Each row is a point. The points of each table are mixes of a few directions, plus a little noise. Count the directions of each table, and those that both share. Where both have some left over, give the other angles between the two spaces (their principal angles), to ten degrees, smallest first.
In the rows, 128 means zero.

First (7 x 3):
[[126 189  99]
 [125 152 117]
 [131  66 158]
 [125 206  90]
 [131  66 158]
 [127 156 115]
 [130  60 161]]
Second (6 x 3):
[[130  74 155]
 [130  59 160]
 [126 170 108]
 [124 221  83]
 [126 153 115]
 [130  93 144]]
Directions: first 1, second 1, shared 1

First (6 x 6):
[[125 151 110 196 145  79]
 [137  62 126 107  63 111]
 [136  83 165  67 131 202]
 [112 213  98 115 133 100]
 [122 172 120 151 156 117]
 [137  88 151 133 140 156]]
Second (6 x 6):
[[135  57 139  97  77 137]
 [133  86 136  87  87 141]
 [124 155 124 171 162 114]
 [107 249 112 115 184 136]
 [142  55 137 175 112 112]
 [122 167 122 125 147 131]]
Directions: first 3, second 2, shared 2

First (8 x 9):
[[109 145 114 194  91  63  98  95 153]
 [ 95 171 151 174  76 103  70  85 146]
 [133 114  89 172 125  68 138 121 146]
 [136 111  91 165 131  74 142 127 141]
 [141 123 164  43 161 221 150 162  96]
 [164  79  94  90 187 143 193 175 111]
 [139 124 159  61 153 201 143 154 102]
 [107 159 162 124  99 149  92 109 126]]
Second (10 x 9):
[[127 129 130 128 128 129 127 128 128]
 [ 93 182 190 122  80 166  64  95 127]
 [115 148 151 127 110 143 104 117 127]
 [134 119 118 129 135 123 138 133 130]
 [125 136 137 127 122 133 119 124 127]
 [148  97  93 130 155 104 163 146 129]
 [183  44  29 137 204  65 228 181 129]
 [ 83 197 209 121  66 180  44  84 127]
 [107 159 165 124 100 151  91 109 127]
 [166  67  58 135 182  84 200 165 129]]
Directions: first 2, second 1, shared 1

First (9 x 14):
[[140 149 169 117  88 140 184 147 128 180  84 107  82 132]
 [101  93  91 204 142  81 115 111 164 107 161 106 156  97]
 [150 153 138  66 138 164 108 132  95 117 124 163 130 155]
 [116 112 115 168 125 104 137 123 148 131 136 109 133 111]
 [155 158 136  35 151 184  84 130  77 101 130 186 141 172]
 [ 85  75  71 237 145  55 111 103 183 103 175  92 165  76]
 [155 163 160  51 123 176 128 144  89 137 105 158 110 162]
 [110 101  97 172 146  98 106 113 149 101 156 123 156 108]
 [143 157 170 103  92 149 179 148 119 175  84 115  84 139]]
Second (11 x 14):
[[142 110 136 111 130 109 184 114 125 105 132 158 113 144]
 [153  83 110  74 125 112 180  93  79 113 132 154 114 138]
 [149 112 125  96 145 100 159 119  99 110 143 194 141 154]
 [118 173 130 155 153 126  48 169 131 143 138 166 182 137]
 [100 201 122 191 105 151 119 168 102  88  81 107 126 143]
 [138 115 146 121 133 107 188 121 145 104 134 158 114 146]
 [146 100 113  87 133 113 154 108  87 119 136 161 130 139]
 [125  72 140 106 129 149  77  96 213 211 162  44 114  66]
 [ 97 200 104 184  97 166  90 165  72 101  72  84 130 133]
 [111 170 123 165 113 142 122 152 107 105  98 112 126 137]
 [129  71 160 112 145 134  87 103 249 210 178  72 120  74]]
Directions: first 2, second 4, shared 0; angles 40, 70

First (11 x 20):
[[143 128 145 153  92 102 122 122 126 133 157 130 100 123 110 106 119 115
  140 179]
 [ 95 165 103  94 128 123 167 137 151 121 110 156 167 150 103 123 115  60
  133 136]
 [141  86 172 134  61  71 121 168 168  96 239 106  74 114  80  43 128 111
  185 249]
 [ 88 128  91  85 180 128 144 164 163  98 105 136 173 124 116 122 131 112
  133  84]
 [204 159 138 156 154 115  70  74  93 129 128 118 124  66 152 216  68 200
  100  50]
 [100  66  94 109 187  91 104 194 176  71 149 106 141  88 101  73 141 153
  157 106]
 [120 138 126 148  98 128 143 112 111 157 112 142 120 155 124 113 141  90
  119 163]
 [161 118 161 159  92 112 106 112 113 141 165 112  85 118 127 117 125 144
  134 171]
 [166 181 188  76  96 197 154  90 125 136 147 121 141 160 172 218 103 158
  132 111]
 [ 80  95 115 127 160 212 145 127  96 171  52 121 133 183 183 131 201 157
  100  88]
 [112 145  80 165 163 126 120  98  85 167  44 153 143 129 138 143 134 110
   78  78]]
Second (9 x 20):
[[151 155 155 148 125  93 134 124 139 131 147 166 117  98  98 163 109 103
  113 118]
 [142 188 155 104  84 186 154  74 107 157 118 154 140 148 182 232  97 153
  117 141]
 [101 131 105  89 133 154 138 134 133 113 115 115 157 145 151 135 120 140
  143 128]
 [157 129 136 172 135 139 106  91  85 165  94 117 109 137 139 133 140 133
   95  89]
 [128 164 158  89  58 212 154  80  97 157 128 124 130 169 209 208 109 175
  139 187]
 [ 93 110  88  91 158 134 130 156 147  98 115 110 162 134 128  98 130 129
  147 115]
 [ 78  64  49 102 212  91 106 199 167  71 105  89 164 119  84  12 154 107
  147  76]
 [130 104 154 151 124  38 134 184 186  94 203 160  96  77  51  85 129  87
  150 176]
 [169  98 156 205 119 104  96 106  88 167 129 116  69 124 115  86 157 127
  101 126]]
Directions: first 5, second 4, shared 2; angles 30, 40
